Rows are points. Each copy is the shape, with its points in the same order, stretched, turned, moved and blurred by noise. Is it also mirrored, or only turned?
(in the rows, 128 means zero)

Shape, 6 rows:
[[164 159 104]
 [167 108 158]
 [102 155  91]
 [ 73 129 158]
 [165 164 179]
 [111 170 164]]
Copy 1, 6 rows:
[[174 138 117]
 [151  79 134]
 [114 167 121]
 [ 84 126 174]
 [177 105 185]
 [132 139 187]]
Copy 1 is: only turned
Copy 2:
[[138 169  82]
 [168 118 122]
 [ 80 174 104]
 [ 96 146 184]
 [190 174 137]
 [140 179 161]]
Copy 2 is: only turned

Shape, 10 rows:
[[153 113 101 163 137 168]
 [142 136  91 131  44 112]
 [169 118 100 119 138 113]
 [110 145 144 166 130 131]
 [124 112 103 175 127 172]
 [139  38 112 119 121 139]
 [ 99 156 111 153 109 109]
 [101  73 182  56 126 221]
 [ 99 150 106  92 112 181]
 [102 122 198 150  89 106]]
Copy 1:
[[148  94  86 147 154 138]
 [148  99 122  82  60 119]
 [170 104 112 117 148  87]
 [111 139 137 155 140 137]
 [122  85  94 151 148 146]
 [144  41 150 110 168 113]
 [ 97 137 127 131 115 109]
 [117 103 189  62 214 207]
 [106 128 111  70 148 158]
 [118 147 215 141 114 153]]
Copy 1 is: only turned
Copy 2, 10 rows:
[[146 106 124 135 108 171]
 [142 139 128 138  26 101]
 [172 123 119 106 106 111]
 [125 139 166 151 128 124]
 [120 111 134 153 104 171]
 [141  47 137  78  79 132]
 [111 147 143 161 100  93]
 [ 89 124 215  17  84 184]
 [ 83 165 139  89  88 155]
 [120 130 238 143 100  90]]
Copy 2 is: only turned
Copy 3 (10 x 6):
[[108  98 129 147 134 161]
 [139 131 109 173  72 101]
 [102 134 114 130 131  93]
 [160 135 141 151 128 156]
 [130  94 119 152 120 170]
 [ 99  58 148 110  98 123]
 [178 126 103 156 115 125]
 [105 122 165  24  78 188]
 [136 140  87  95  84 168]
 [190 159 202 146 100 133]]
Copy 3 is: mirrored
Copy 4, 10 rows:
[[146 110 107 143 175 168]
 [ 81 106 167  89 142 211]
 [120 112 136  99 189 143]
 [109 130 133 169 138 138]
 [133 110  97 158 157 177]
 [125  37  99 109 159 138]
 [ 76 143 133 141 139 163]
 [194  60  95 101  64 104]
 [134 144 105  91 104 169]
 [ 95  85 174 173 100 117]]
Copy 4 is: mirrored

Shape, 13 rows:
[[155 134 178  88  81 146  83 114 157]
 [113  67  82 134 153 128  97 104 106]
 [135 119 147 122 119  83 189 150  97]
 [ 74  75 106  83  82 109 185 172 110]
 [157 172 163 150 100 164 112 138  86]
 [136 173 144 151 133  89  99 115 165]
 [ 89 105 190 105 149 143 159  95 100]
 [114 171 165 172  79  89 115  85  86]
 [111 100 119 151 117 187 148 151 173]
 [171 172  87 174 170 140 165  79 174]
 [149 145  85 109 177 127 188 106 100]
 [ 58  87 129  94 144 171  89 123 134]
 [128  95 132  96 152 143  93 127  81]]
Copy 1 (13 x 9):
[[143 169 173  76 116 171  87 121 162]
 [137  61  93 109 170 149 116  97 109]
 [141 114 138 116  90 117 185 144 104]
 [ 83  75 125  78 125 159 176 202 118]
 [161 190 144 132 112 197 131 111  94]
 [123 176 122 158 121 109 111  90 154]
 [127 106 195  78 147 138 171  97  90]
 [110 157 125 138  63 158 130  58  88]
 [124 106 167 152 166 195 154 145 169]
 [174 157 112 178 151 134 194  53 192]
 [176 134  99 105 157 113 221  92 126]
 [ 88  93 159  82 204 175 112 124 109]
 [163 115 129  80 169 151 114 119  77]]
Copy 1 is: only turned
Copy 2 (13 x 9):
[[172 159 170  76 112 114  65 111 123]
 [102  71 108 162 149 132  99 101 147]
 [107 111 150 128 104 106 191 151  91]
 [ 69  93 118  82  72 132 174 147 163]
 [152 169 142 143  93 149 104 123  56]
 [149 180 164 159 162  97 120 141 128]
 [ 91 122 177  98 146 171 151  88  97]
 [ 94 193 158 167 109  88 144  69  89]
 [160 121 147 133 100 195 128 140 177]
 [219 145 113 182 184 138 176 129 123]
 [152 104  83 135 170 140 188 140  79]
 [ 87 117 132  99 147 186  78 112 168]
 [103  87 127 119 139 145  81 122  89]]
Copy 2 is: only turned
Copy 3, 13 rows:
[[148 120 159  75  91 168 104 129  82]
 [ 85  68  98 155 160 108 118 108 133]
 [148 127 174 145 166  78 169 156  82]
 [ 61 110 153 137 112  70 198 189 104]
 [162 170 130 148 145 157 109 120  47]
 [181 159 154 121 124 111  91 121 144]
 [ 87 124 200 126 183 127 146  91  85]
 [149 192 156 142 115  77 111  72  80]
 [106 120 141 163 109 184 166 145 147]
 [205 149  97 128 180 149 164 112 188]
 [148 143 105 115 215 117 168 146 129]
 [ 32 106 148 132 142 155 109 126 134]
 [ 92  96 134 145 172 129  98 137  76]]
Copy 3 is: only turned

Shape:
[[120  97 121 124 142 127 121 135 143 130 134]
 [199 100 100  92 124  75 128 174 141 124 140]
 [132 153 113 139 110 148 148 119 122 118 128]
 [119  97 123 126 123 123 118 134 140 110 124]
 [139 133 120  58 148 105 152 115 118 218 143]
 [125 101 121 145 161 127 153 143 141 111 160]
 [120 153 149 144 136 125 141 113   9 141 155]
 [135 110 164 127  95 127 119 111 124 133 151]
 [135 113 148  74 141 145 141 112 102 110  83]
 [154 202 175 114 165 143 133 123 153 200 151]
 [169 148 124 158 162 139 122 109 149 126 131]
 [146 135 109 103 153  57 138 133 144 131 146]
 [145 104 169  94 149 135 122 196  92 109  58]
 [119  97 120 156 141 121 158 130 128 143 103]
 [139 154 100 123 141 136 120 117 130 161 130]]
Copy 1, 15 rows:
[[126 103 119 138 128 135 117 116 128 125 149]
 [151  91 113 112  79  97 104 130  77 126 182]
 [127 151 143 147 107 134 133 115 111 128 129]
 [113 107 116 135 109 129 112 121 135 113 143]
 [152 103 147  95 185  83 145 111  97 178 148]
 [116 109 125 157 121 147 135 106 123 112 187]
 [ 94 181 129 146 191 129 129 128  58 101 134]
 [128 129 147 140 129  98 110 116 126  88 125]
 [ 90 108 171 108 141 153  98 122  96 138 122]
 [189 147 192 141 180 118 126 136 124 162 171]
 [153 137 139 170 116 145  91 106 110 138 151]
 [130 134 112 120 101  93 106 105 110 157 193]
 [ 89  79 166 118 145 164  90 203  87 131 141]
 [ 96 103 125 173 127 129 126 122 113 148 143]
 [156 138 125 129 136 132 119 112 113 157 133]]
Copy 1 is: mirrored
Copy 2:
[[125 108 126 115 150 124 110 134 131 123 111]
 [197  90 105  97 121 100 181 155 125 123  87]
 [104 150 130 132 117 135 145 101 123  96 142]
 [114 101 136 107 130 118 108 127 129 108 104]
 [165 164 131  88 178 112 165 129 137 211 148]
 [103  98 111 141 161 139 138 151 114 107 123]
 [ 81 185 117 118 150  97 138  88   7 130 166]
 [120 112 181 123 117 118 116 121  95 132 132]
 [124 153 167  65 164 140 129  90 109 117  82]
 [184 198 172 176 177 136 138 139 127 150 161]
 [140 137 128 184 150 122 131 104 127 105 101]
 [153 116 113 110 171  69 173 148 143 120 117]
 [154 172 144  56 147 147 103 151  79  94  48]
 [ 79 143 111 129 135 125 130 143 122 135  91]
 [143 156 110 137 139 117 127 100 142 137 134]]
Copy 2 is: only turned
Copy 3 (15 x 11):
[[133 130 142 147 131 119 135 145 148 109 129]
 [193 177 146 133  85  63 133 191 125  83 101]
 [108 151  97 137 125 137 175 128 130 116 113]
 [117 132 131 146 116 109 139 141 156  90 130]
 [211 143 136 182 119 149 107 151 104 175  73]
 [124 144 158 146 158 118 168 164 135 104 118]
 [ 76 112 121 150 115 150 157 125  19 143  98]
 [123 140 142 172  83 139 157 113 126  94 132]
 [127 113 129 116 112 155 110 129 147  78  70]
 [175 202 167 114 125 196 146 109 103 192 107]
 [144 175 132  97 157 133 152 111 115 109 133]
 [155 201 145 154 127  88 116 162 120 126  91]
 [117 100 178  57  76 114 126 153 141  90  76]
 [127 108 137 134 150  92 169 119 136 119  98]
 [150 155 104 133 138 140 133 131 115 148 127]]
Copy 3 is: mirrored
Copy 4 (15 x 11):
[[122 108 103 137 146 141 123 129 129 141 137]
 [152  94  73  84 108 116 143 101  92 185 105]
 [138 157 141 132 107 123 136 133 129 116 152]
 [112 115 106 132 134 148 137 137 126 131 125]
 [116  94 137  98 132 113  93  53 136 172 184]
 [147 118  98 159 167 107 141 137 129 142 142]
 [130 129 218 150 141  59  98  92  91  90 139]
 [ 96 112 151 155 104 143 138 121  98 146 149]
 [128 113 169  85 157 161 163  97 133 111 125]
 [153 163 193 129 120 138  74 110 115 211 186]
 [171 169 131 151 128 154 107 113 122 160 125]
 [117 136  95 108 140 101 123  88 120 189 116]
 [162  76 177  62 155 145 137 156 120 127  88]
 [141 105 124 153 140 120 120 122 176 124 126]
 [143 148 127 122 115 138  85 103 127 140 155]]
Copy 4 is: mirrored

Shape, 16 rows:
[[173 146 160  61  51 160 138 149  90 122 127 136]
 [162  99  80  95 164 124  78 128 121 125 170  98]
 [143 114  87 160 137 115 102 113  89 170 122  97]
 [123 140 141 112 175 127 158  74 146 114  69  69]
 [176 112  58 142 134  97  68  84 133 137 123 128]
 [153 114 146 111 114 165 147 112  90  81 146 173]
 [172  80  47 148 146 140 125 107 138 158 166 104]
 [ 79 139 140 125 163  66 144  94 192 131 109  94]
 [191 194 116  96  84 194 149 187  83  93 147 150]
 [158 133  94 123 186 106 123  94 148 185 130 141]
 [154 132 165 134  71 222 139 175 131  99 138 143]
 [128 156 140 159 141  77 161  68 173  95 115  74]
 [134 136 177 155 178  84 142 121 135 112 116  94]
 [207 114 140 109  99 139 157 167 127 104 100 132]
 [117 143 126 139 177  88 104  95 171 109  62 101]
 [133  94  33 114 144 109 125 145  96 140 133 141]]
Copy 1 (16 x 12):
[[119 211 114  82  75 110 148 143  91 135 142 127]
 [176 102 130 118 109 132  64 138 143 137 193  73]
 [153 117 130 165 135 140 116 110  86 185 158  73]
 [113 109 145 109 178 137 177 131 167 132 130  96]
 [161 104 139 115 110 138  78  79 136 195 141  77]
 [129 165 129 104 122 154 115 106  88 105 136 153]
 [206  98 121 131 119 158 129  90 111 171 190  95]
 [ 96  87 118 155 139 133 149 136 211 166 137 133]
 [166 249  78 104 128 119 120 118 109 111 135 107]
 [155 106 121 109 171 142 103 133 145 208 171 125]
 [169 210 100 123 105 190 159 160 109 108 111 114]
 [117 126 154 149 138 130 158  87 211 154 135 126]
 [130 133 171 176 159 131 136 139 168 141 119 139]
 [192 164 128 107  91 110 158 144 127 149  94 141]
 [120  98 138 130 160 134 121 130 195 162  94  91]
 [181  97  79 142 114 110  94 103  90 159 154 103]]
Copy 1 is: only turned
Copy 2:
[[158 103 129  95  53 155 131 163 128 115  76 159]
 [167  94  91  95 129 115 102 145 113  70 183  60]
 [139  97 132 169 132 114 127 127  47 100 151  87]
 [121 117 177 150 142  97 173 124 128  30 106  59]
 [128 112  94 160 139 153  87  83  89  69 172  81]
 [165 167  86  99  87 119 159 126 110  96 113 148]
 [162  96  79 183 109 131 149 125 103  74 198  72]
 [ 72 108 181 148 162  97 159  95 163  73 178  93]
 [141 154 106 100  48 174 118 233 108  97 102 139]
 [150 100 146 151 183 160 149 117 120  82 178  94]
 [139 155  83 160  50 120 140 190 151 139  81 131]
 [ 89 152 182 180 113 100 139 104 143  39 164  94]
 [135 130 168 144 146  67 127 143 143  75 138 120]
 [146 104  98 154  80 138 119 167 137  63  88 165]
 [ 79 125 155 154 183 111 119 108 133  50 133  76]
 [115  82  75 119 133 134 154 131  57  71 180 110]]
Copy 2 is: mirrored
Copy 3, 16 rows:
[[152 172 195  55  88 101 149 146  97 111  85 131]
 [185  88  91  81 163  83  92 138 117 151 121 146]
 [149 119  97 153 137 116 128 127  85 181 114 129]
 [136 123  71 110 137 135 184  94 109  69  95  83]
 [178  99  78 150 137  85 102  96 123 172  78 167]
 [160 155 148  76 114 146 128 120 113  94 115 185]
 [190 106  67 125 145 128 126 140 147 177 123 152]
 [ 94  96  96 131 146 105 167  93 150  82 120  92]
 [176 213 140  61  71  92 110 200 115  94  92 158]
 [134 147  66 113 188 113 140 112 150 155  94 136]
 [184 174 180 108  78 162 107 175 133  82  94 131]
 [150 120  87 157 130  99 187  98 139  65 121 113]
 [123 116 115 141 181 115 163 123 112  79 118 125]
 [170 129 150  97 112 115 161 182 117  98  60 159]
 [128 101  76 150 138 110 135  97 128  84  71 107]
 [121 101  70 104  99 115 116 153 112 176 112 159]]
Copy 3 is: only turned

Shape (18 x 12):
[[115  92  86 127 141  77  92 177 148 104 109 135]
 [114 128 223 182 139 142 163  98  93 161 113 174]
 [181 140 183 107 118 119 132 195 139 127 107 152]
 [105 100  93  62 134 188 103 144 182  60 109 127]
 [113 123 163  66 154 121 137 112  84  94 116  87]
 [175 102 127 158 158  96 181 162 126 131 170 195]
 [101 118 146  96 125  75 131 140  69 186 168 134]
 [170 104 110 173 114 146  80 183 136  90 149 122]
 [125 121  98 102 140 135 130 222 147 110 120 157]
 [ 90 138 108  75  68 142 118 113 127 122 137 146]
 [108 110 175  75  91 177 109  93 175 126 114 174]
 [133 102 161  79 137 136 121  61 109 127 107  75]
 [ 97  74 126  54 142 153  75 162 101 148  73 152]
 [114 167 144  57 160 141  65  62 124 149 128 182]
 [143 118 134 154 128  99 165 139  70 172  92 159]
 [135 106 103 116 181 147 100 144 118 167 105 168]
 [142 124 183 141 138 102 187  73  89  79 153 109]
 [149 142 137 141 166  89 130 166 124 176 142 102]]
Copy 1, 18 rows:
[[ 94  86 158  77 150  90 122 152 148 108 160 134]
 [135  76  91 190  80 160 152 171 133 145  44 139]
 [130 147 157 118  99 139 189 181 134 152 113 196]
 [102 172 136  26 156 157  77 164 219 106 113 118]
 [117 154 159  91 128 149 120 167 109 124  70  60]
 [206  57 105  99 127 106 146 159  97 140 141 197]
 [108 118 122 119  96  64 119 168  68 202 102  94]
 [128 125 134  89  75 160 107 130 168  97 203 162]
 [113 138 123  43 159 122 131 196 155 142 164 169]
 [ 70 175  97  66  98 106  91 141 147 110  78 107]
 [108 169 112 110  92 131  85 145 214 138  32 136]
 [122 149 164 108 100 153 112 106 149 136  48  44]
 [ 58 114 160  42 126 145  91 179 157 194  86 114]
 [ 86 186 127 124 155 139  44 109 109 142  29 154]
 [112  69 101  91 109 126 176 137  78 162  99 140]
 [ 94  99 113  75 155 152  94 120 116 186 126 154]
 [197 123 127 144  90 148 135 139 106  84  63  90]
 [130 120 132 141 142 112 165 134  95 190 159 117]]
Copy 1 is: mirrored
Copy 2, 18 rows:
[[135  86  92 114 100  73 167 160 145  68 119 149]
 [141 129 213 165 148 170 133 136  86 137  88 167]
 [148 141 200  64 129 104 153 151 119 100 135 120]
 [ 77  72  78  85 113 171 146 176 136  73 165  60]
 [ 94  71 132  96 156 125 116  74 102  85 111  95]
 [186 122 144 129 170 108 221 137  99 113 151 185]
 [123  87 134 107 148  69 131  97  90 168 126 190]
 [198 112 122 144  95  91 143 165 119  93 168 105]
 [128 127 107  78 131  90 174 188 113  87 149 123]
 [ 78 100  98  93  77 141 141 109 109 147 148 126]
 [ 77  83 172  93  85 199 122 160 126 142 154 114]
 [116  46 141 105 144 157  98  73 147 126 112  92]
 [122  53 107  54 128 135  99 184 109 113  89 124]
 [101  94 116  71 130 198  62 120 136 123 168 188]
 [171 134 147 113 145 111 167 115  99 136  58 170]
 [158  99  96  96 173 140 124 177 128 117 120 166]
 [130  91 168 154 150 141 170  39  96  92 123 116]
 [161 138 145 118 179  62 129 122 149 127 129 153]]
Copy 2 is: only turned
Copy 3:
[[105 107  83 123 157 102  85 181 141 119 130 102]
 [140 179 107 165 144 198 213 105 154 120 161 118]
 [193 130 111 103 153 144 150 172 133  88 128 111]
 [ 64 135 118 105 118 123  72 146 101  52  93 132]
 [ 99 146 166 114 170  96 165 125  77  83 132  90]
 [163  94 115 161 187 158 123 128 154 123 194 147]
 [130 146 127  85 163 120 149  99 126 181 196 104]
 [158  79  96 152  85 147  80 165 119 110 131  98]
 [111 102 107  88 163 165  96 193 131 104 137 135]
 [ 91 177 111  80 109  91 117 119 118 118 148 152]
 [113 200 116  86 120 137 105  82 145  62  99 141]
 [116 161 161 137 147  95 159  80  95 110  87  95]
 [ 90 154  79  60 171 164 100 121  97 108  92  86]
 [116 237 145 143 162 139  83  81  98 139 120 141]
 [145 125  83 128 177 144 195 135 132 158 143 128]
 [115 131  94 138 177 183  96 129 115 152 111 119]
 [128 128 157 189 148  85 196 100 119  76 183 120]
 [144 117 142 149 154 140 148 165 139 181 146 100]]
Copy 3 is: mirrored
